Rows are points. Before rounding, the points of a table are all equally far from one centre. They may lie mostly on one side of it. Where is the centre, to within rounding?

Points, 8 rows:
[[-46 -26 -28]
 [-44 -15  -9]
 [ 17 -46 -11]
 [-45 -17 -42]
 [-39 -39 -38]
 [ -6  24 -10]
 [-24  15 -49]
 [-34 -44 -15]]
Centre: [ -6 -15 -26]

Points, 15 rows:
[[-26  14  47  -7  -6  -3 -41 -34]
 [ 42   4  68  37 -37  17 -24 -20]
 [-23 -33  14  10 -30 -24  34 -34]
 [ 12 -41   9  19 -60  -1   9 -30]
 [ 16 -64  -6  46 -22  24   6 -31]
 [  8 -27  65  10 -22  24 -57   9]
 [ 49 -37  33  34 -32   5 -47 -52]
 [ 15  -7  47 -41 -29  -5   3 -37]
 [ 26 -15  10  -6 -37  23 -56 -28]
 [-20 -48  30  29 -48  -1 -24 -15]
 [  1 -50  16 -24 -20  14 -52  19]
 [-24 -53   0  -4 -16   3 -21 -44]
 [  2  19  30 -22  17 -11 -28 -62]
 [  1 -14  -3  74 -39 -24   1  -3]
 [ 33 -21   3  34 -57 -55 -21  -8]]
Centre: [ 26 -20  21  17  14 -15 -10  -3]

Points (21 x 14):
[[ -7  28  31  51  -9 -25 -21  28 -20 -42  53   2  19  18]
 [  5  29  39  -5 -27 -18 -12   5  46 -48  62  11  25 -22]
 [-23 -20  57  37   3 -37  12   1  -6  -9  14  17  43  14]
 [-14   0  62  46 -15 -19 -11  -1   4 -53  46   2  -5  24]
 [-13  44  43  39 -24 -38  -6   3   7 -25  64  40  26  25]
 [  9  -3  37  17 -20 -44  12 -15  -7 -38  63  13  -7  -5]
 [ 16  35  33  18  14   1 -13   7   0 -64  82  26  27  36]
 [-12  19  50  44  -2   4  23  -3  -5  -7  58  52  61  -9]
 [ 20  11  13  22   6  -8  18 -16 -15 -28  95  14  12  43]
 [ 26  29  21  52   3 -12   3 -21   1  -6  75  -5   8  12]
 [-42  40  12   2 -26 -46  -4 -32 -11 -20  50  34   0  38]
 [-42  22  24  17 -13 -29  -1 -23 -21 -43  72  19  16  40]
 [ -3  34  67  17 -50 -36  11  10  -8 -49  11   9  10   0]
 [ 34  28  44   6   0 -35  45   5  -8 -24  61  26  22  56]
 [-11  56  30  25  -7 -12  29  11 -27 -29  82  30  46  29]
 [-28  27  23  38  -3 -39  12 -10  18 -28  77  45  -2  14]
 [-52  -4  28  10 -27 -25   3  10 -24  26  44   5   4  18]
 [ 26  55  18   6 -30 -45 -18  -8   7 -33  41  28  10  51]
 [-17  39  38  26 -17 -24  24   4 -33 -30  65  65  26  15]
 [-14  36  18  59 -18 -52  20  -4  11 -30  51  22  18  24]
 [-25  27  33  33   9 -18 -23  22 -17  -5  74   9  21  32]]
Centre: [ -7  23  12   1  -5  17  20   4   8 -20  16  20  10  19]

Points (30 x 24):
[[ -1 -25  56  63  34  37 -18  34  45 -15   6  16 -29 -10  50  27 -17  64
    6 -18 -16 -23  55  33]
 [ 29  11  54  64  43 -10 -35  24  20   5  15  16 -43  13  44  38 -25  16
   25  -2 -34   0  11  46]
 [ 13   7  22  21  47  30   3  16  16  34 -12  11  -1  -6  23  -8 -41  44
    2   3 -31  15  15  55]
 [  6 -45  86  83  33  15 -36  14   7  44  -8  30 -10  -1  14  18 -36  15
  -15 -10 -17 -30  42  19]
 [-10  10  40  24  48  31 -31  30   4  15  42  33 -48 -13  62  17 -14  29
   -7 -10 -37 -50  36  21]
 [-27  -3  69  63  48  22 -16  -7  56  15  22  -2 -19 -19  53  30   1  20
    2  17 -41 -26 -11  43]
 [-23 -18  75  56   8 -17 -19  16  43  19  -3   7 -19   8  -8  16 -10  26
  -62  18 -15 -38  42  14]
 [ -8  34  95  41  21  50   0  -4  46  41   0  21 -23 -11  15  -3   3  40
   29  -1 -27 -72  45  17]
 [ -4  -2  78  37  34  14 -22   9  47  27  19  27 -16 -10  28 -16 -19  17
  -46 -26 -35 -18  44  42]
 [ 21  -2  60  34  38  -8 -27 -13   9  49  33  48 -35  13  24   5  -4  20
  -21 -25 -58 -57  36  25]
 [  3 -30  48  21  60  23 -35   0  36  28  20  43  -2 -23  34   0 -23  62
    5  -7 -34 -32  18  40]
 [ 23 -30  58  47  38  29  18  39  22  27  -2   8   3   0  58  45   0  27
    4 -19 -68 -29  15  40]
 [ 26 -38  61  22  47  57 -22  11  37  23   5  34 -24   5  26  23 -21  -5
  -14 -18 -10 -19  20  35]
 [-20   3  80  62  47  17   8  42  14  18 -30  31 -28  13  28  10  17  53
  -28 -12 -34 -13   8  47]
 [-30  -3  64  44  58  14 -30  37  13  23  -7   7  18  -3   3  33  -9   6
  -58 -19 -56  -7   6  17]
 [ 13 -15  45  45  65  44  -9  19  27  15 -22  14 -26  24  59  15 -15  18
  -12  -1  -3  -6  13  35]
 [  9   7  40  38  18  38 -38  13  27 -29   2  49  -3  12  43  23  18   5
  -13  -5 -33 -10  36  30]
 [ -2   5  54  35  66  25 -14  36  33  35 -29  12  14   3  56  12 -31  41
  -23  -9 -16 -34  10  24]
 [ -2  -8  47  30  52  42   0  11  35 -11   0  22 -33  -7  47   4 -39  31
   -5  10 -26  -4  36  29]
 [-53 -24  56  36  52  11  -5  30  15  14  26  43 -29 -19  29  39 -15  48
   14 -24 -36 -11  14  38]
 [  0   5  62  47  72  58 -11  24  18  41  10  19  -8  13  40   7 -12  50
    5  -9 -41 -14  51  -6]
 [ 10 -10  26  55  35  40  -1  13   4  39  -1  34 -42 -32  49  14 -47  35
   15 -28 -34  -5  43  36]
 [-17 -21  46  29  21  22  -5  -7  -1  -7  -1  41 -14 -19  69   9  -9  32
   -3  -2   4  10   7  24]
 [ 48  16  59  30  36  11 -38   2   4  37  27  12 -22 -15  38  10 -15  59
   10 -10 -39   9  20  57]
 [  9  -3  41   3  14  47 -15  22  30   7  -8  60 -13  13  -2  -2 -28  37
   -6 -23 -32 -25  41  25]
 [  2  -8  53  57  55  51  -9  38  26  23  18  14 -36  13  21  11 -34 -15
   -1 -22 -33 -38  47  40]
 [ -4  -9  67  30  81  18 -14  10 -17  25  -8  -6 -13 -30  14  14 -16  11
  -38  23 -29 -52  33  57]
 [  5  18  64  56  29  19 -16  11  14  19  32  32 -14  23  68  33 -15  32
   13  -7  -7 -13  35  14]
 [-30   4  81  26  43  41 -35   7  16  10  21  20 -17  17  48  30 -23  13
    7 -17 -33  -2  16  16]
 [  2  11  39  17  41  38  -5 -28 -27   0   3  20 -41  -1  44  16 -17  30
  -30 -30 -26 -14  54  38]]
Centre: [  5   0  38  41  28   6 -13   7  10  17  -6 -11 -20 -25  -3  17  18  24
   9 -25 -17 -32  18   3]

Points (30 x 24):
[[  25   41   -4  -25   28    2  -30   -8   31   38   -5  -31   46    0
   -42  -12  -45    7   13  -32  -29  -87    1   30]
 [  39   37  -24  -29   -6  -16  -10  -10   36   67   27  -28   31    3
   -32  -49  -49   15   -9  -32   24  -56    5    8]
 [  15   25    6   -6  -17  -38   -6  -22   36   70    9    0   33  -17
   -59  -23  -51  -22   16  -22  -44  -67  -24    2]
 [  -8    4   12  -29   24    6  -52  -33   57   35  -11  -26   19   14
   -22  -40  -17   -3   -2  -19  -15  -90  -13    9]
 [   9   45   -2   20   19  -39  -31  -37   15   34    6  -33   26   24
   -13   -6  -19  -12   -5  -26  -33  -92  -12   34]
 [  38   14  -24  -26   19    0  -14  -17   10   51  -26  -31   18   20
   -27  -72  -49  -27    8  -28  -10  -88  -10   29]
 [   3   17   19    3    6    0  -40  -18   42   44    3  -19   56   31
   -10   17  -31   13    8  -33    3  -54    6   40]
 [   2   21  -14  -11    2  -34  -40   -9   50   25  -41   -4   10    6
   -20  -16   23  -19   25  -52   21  -76   19   18]
 [  14   31   -3  -23  -13  -28  -55  -23   19   52    8   -3   12   31
   -31  -21  -28    1   24  -37  -36  -86    4   46]
 [  13   35   29  -10   15    9  -23  -36   34   52   20   23   40   36
   -15    2  -21  -10   -2  -27   -9  -58    8   22]
 [  -3   33  -12  -13   15   11  -20    6   45   41    9  -42   36   19
   -39  -20  -35   20    6  -12   -8  -80   10   29]
 [  13   23  -10    6  -16  -34  -23  -15   24   45   11  -42   27   30
    -2  -50  -28   -7   10  -34  -50  -65   25   20]
 [  49   21   32   -6   -7    1  -37  -11   24   21    1  -18   37   20
   -46  -35  -42   12   38  -31  -53  -77    7   10]
 [  -5   30   24  -18    6    0  -44   19   46   20   28  -43   27    3
   -25  -43  -39   -1   22  -66  -12  -46  -10    9]
 [  32    9   36  -11   19  -14  -23   -8   32   49    7  -56   36   47
   -59  -15  -25   12  -14  -18  -14  -62    0   -8]
 [   2   28  -18  -24    4  -48  -41  -32    6   46   -2  -14   32    9
   -15   -2  -19  -11   48  -21  -15  -92   23   18]
 [  27   24    2  -30   19  -19  -38  -45   68   72  -28  -17   22   12
   -35  -15  -34  -12    2  -19  -12  -56   20    7]
 [  -8   22  -13  -19  -10  -34  -69   12   27   48   15   -1   51   17
   -53  -25  -45  -18   20  -31  -21  -68   -5    9]
 [  40   26    4  -15   -1  -28    2  -17   43   52  -15  -24   11    0
   -18  -44  -21   13  -23  -24  -32 -101   -7   -4]
 [  12   24   36    9  -54   -3  -42  -20    9   63    7  -39   48   -6
   -38   -4  -39  -14   -3  -25   -2  -76   -1   30]
 [  12    5  -14  -33  -15  -17  -41   -5   32   43   40  -27   40    8
   -14  -25  -42  -17   24  -44  -29  -65   -8   17]
 [  11   -4    3  -12   -3  -14  -46  -53   31   52  -11  -49   13   20
   -45  -24  -14   13   13  -16  -43  -69  -13   40]
 [  24   33   18   -8   -8  -30    6  -19   38   39   18  -17   57   13
   -23   -8   12    1  -19  -23  -16  -69  -35   -2]
 [ -13    2   16  -20   19  -31    0  -12   31   51   24  -29   33   18
   -50  -22  -38   11   35  -17   -3  -75   15   16]
 [  27   30   15    8   14   16   -6    1   23   60  -23  -53   45    5
   -12   -7  -32    4   11   -3   -3  -83  -17   26]
 [  33   25   18  -28   24  -23  -42   -6   38   31    3  -45   51   41
   -31  -35  -41   10   -4  -38   -6  -66   25   19]
 [  34   36    9  -25   15  -60    3  -17   37   40   12  -40   49    1
   -25  -48  -42    3    3  -54  -21  -43    8   18]
 [  28   27  -19    2   -2  -11  -50    4    3   57    7   -6   28   16
   -36  -40  -48   -7   14  -23  -30  -97   -7   34]
 [  48    0  -14  -15    8  -27   -8  -15   38   39  -10  -11   37    0
   -31   -4   -2  -34   12  -36   17  -88  -11  -22]
 [  41   25    2  -12   -5    2  -27  -42   44   45   18  -10   22   16
   -32   -1  -27   24   10  -29   -2  -81  -33  -13]]
Centre: [ 14  19  11 -14 -10 -23 -24  -9  -7   3 -22 -10  -2  -5 -26 -21 -35  -8
  -5   1   4 -20  -7   7]

Points (28 x 24):
[[ 30 -42   5  23  -2  33 -14  21  19  -7 -38 -26 -15  14  -4  42 -52 -73
  -24  47 -18 -15 -24   2]
 [ -6 -36 -24  11  30  30 -15  44   8 -48 -28 -18 -23  28  -8  -6 -15 -81
   -5  55  -8 -28 -10  29]
 [ 16 -53 -19  21   3  11 -44  47  17 -20 -26 -28 -15  21  -1  14 -15 -52
  -60  51 -33 -21 -20   5]
 [ 11 -57  -7  50  -8  -9   2  25 -29 -15  -9 -17   0  63 -18  -1 -34 -60
  -13  25 -28  -8 -47  12]
 [  4 -53 -19  30  -9 -33   8  44 -16 -19 -53 -32 -39  34  -4 -19  -9 -54
  -12  37 -12  -9   2 -25]
 [  9 -28 -10  21  20  -7 -28  14   4 -25 -78 -29 -38  -8   2  31 -28 -44
  -17  50 -19 -10 -26  -5]
 [  6 -71  -4  11   4  30 -10  41  -1 -21 -68 -15 -33  79  -7  15 -22 -35
  -11  57 -59  11 -14  15]
 [ 29 -23   8  17  -3  18 -34  21  27 -10 -37 -14 -47  32  -5  -4 -41 -59
   -2  58 -50  37 -54  -3]
 [ 12 -33 -17  30 -15  50  -4  38   3 -16 -27 -50 -42  46  -9   0 -28 -21
  -41  57 -27 -14 -46   5]
 [-21 -72   6  25  -4   0  -8  42  22   3 -39  -3 -24  59 -12  11 -52 -48
   15  49 -29  11  -6 -18]
 [ 13 -61  -4   0  21   9  -3  16 -20 -29 -46 -18  -1  10 -22 -18 -65 -52
  -13  24 -18  13 -49  22]
 [ 32 -35  40  28  14  -3 -52  26   5   0 -22 -28 -19  22 -26  36 -44 -17
    4  50 -15  15 -41 -11]
 [ 13 -43 -11  10  22  48 -37  36  24 -11 -48  -8 -42  45  -2  33 -44 -53
   -8  55  -2  -6 -32  17]
 [  7 -26   4  30  14  30  -2  53  -4  -4 -50 -14  -9  21  -4  14 -27 -80
  -30  20 -41 -16 -30  21]
 [ 55 -55 -30   1  39  11 -34  11  12  -7 -45  11   3  25 -10  12 -10 -72
   40  40 -18   5 -11 -13]
 [ -5 -29 -13  47 -10  25   0  15  -1  -4 -66  -9 -25  72  -3   8 -46 -30
   -3  54 -29 -12 -25  -8]
 [ 23 -39 -14 -10  26  47 -12  30  19 -35 -52   3 -30  10  11   6 -20 -84
  -15  59 -41  29 -34  -6]
 [ 28 -54 -21  10  21  -2  -2   0   1 -18  -3  -4 -33  70 -38  23 -12 -48
  -24  79 -37  11 -56  13]
 [ 75 -36  -1  37  21   6 -24   6  18   2 -34 -12 -28  34 -12  21 -33 -66
   10  28 -16 -16  -5  -6]
 [ 24 -63 -12  28  -8  17   0   5  -5 -45 -36 -49 -23  40  22  20 -36 -65
   -8  30  -2 -30 -18   2]
 [ 17 -39   2  22  -8  47   3   7   2 -42 -54 -17  -2  39   6  29 -13 -62
   18  41 -63 -23 -59 -32]
 [ 27 -77 -14  39 -18   3  -7  -3  -3 -48 -69 -12  10   9   1  19 -20 -17
  -23  26 -27   5  16   6]
 [-12 -19 -17  14 -17 -14 -42  35  -4 -31 -38 -35  11  28  10  13 -31 -50
   13  58 -28  -6   5  25]
 [ 28 -72 -12  39   6  61 -18   0  23 -28 -37 -12  -7  29 -22 -16 -41 -27
   -8  37 -31   2 -50 -24]
 [ -4 -56  -1  40   7  -6 -29  36 -15 -14 -17 -21  -1  65 -17  40 -19 -50
  -30  18 -22  10 -56 -32]
 [ -4 -74 -27  37   8  10 -30  16   8 -20 -16 -11  -8  51 -29  16  -8 -67
   -9  51 -38 -31 -29   3]
 [ 15 -59 -21  48   6  39   1   5  21 -27 -61 -29 -10  72  -2   6 -29 -53
   11  25 -44   5 -27 -23]
 [ 22 -62   3  55  17  13 -23  46  11 -18 -59  -8 -36  38 -22  20 -27 -56
   -7  44 -11  -7 -31 -13]]
Centre: [ 18 -27  -3 -10   2  11   2  21  12 -30 -17   0 -14  34  -8  12  -1 -15
   1  18 -23   5 -19  -6]
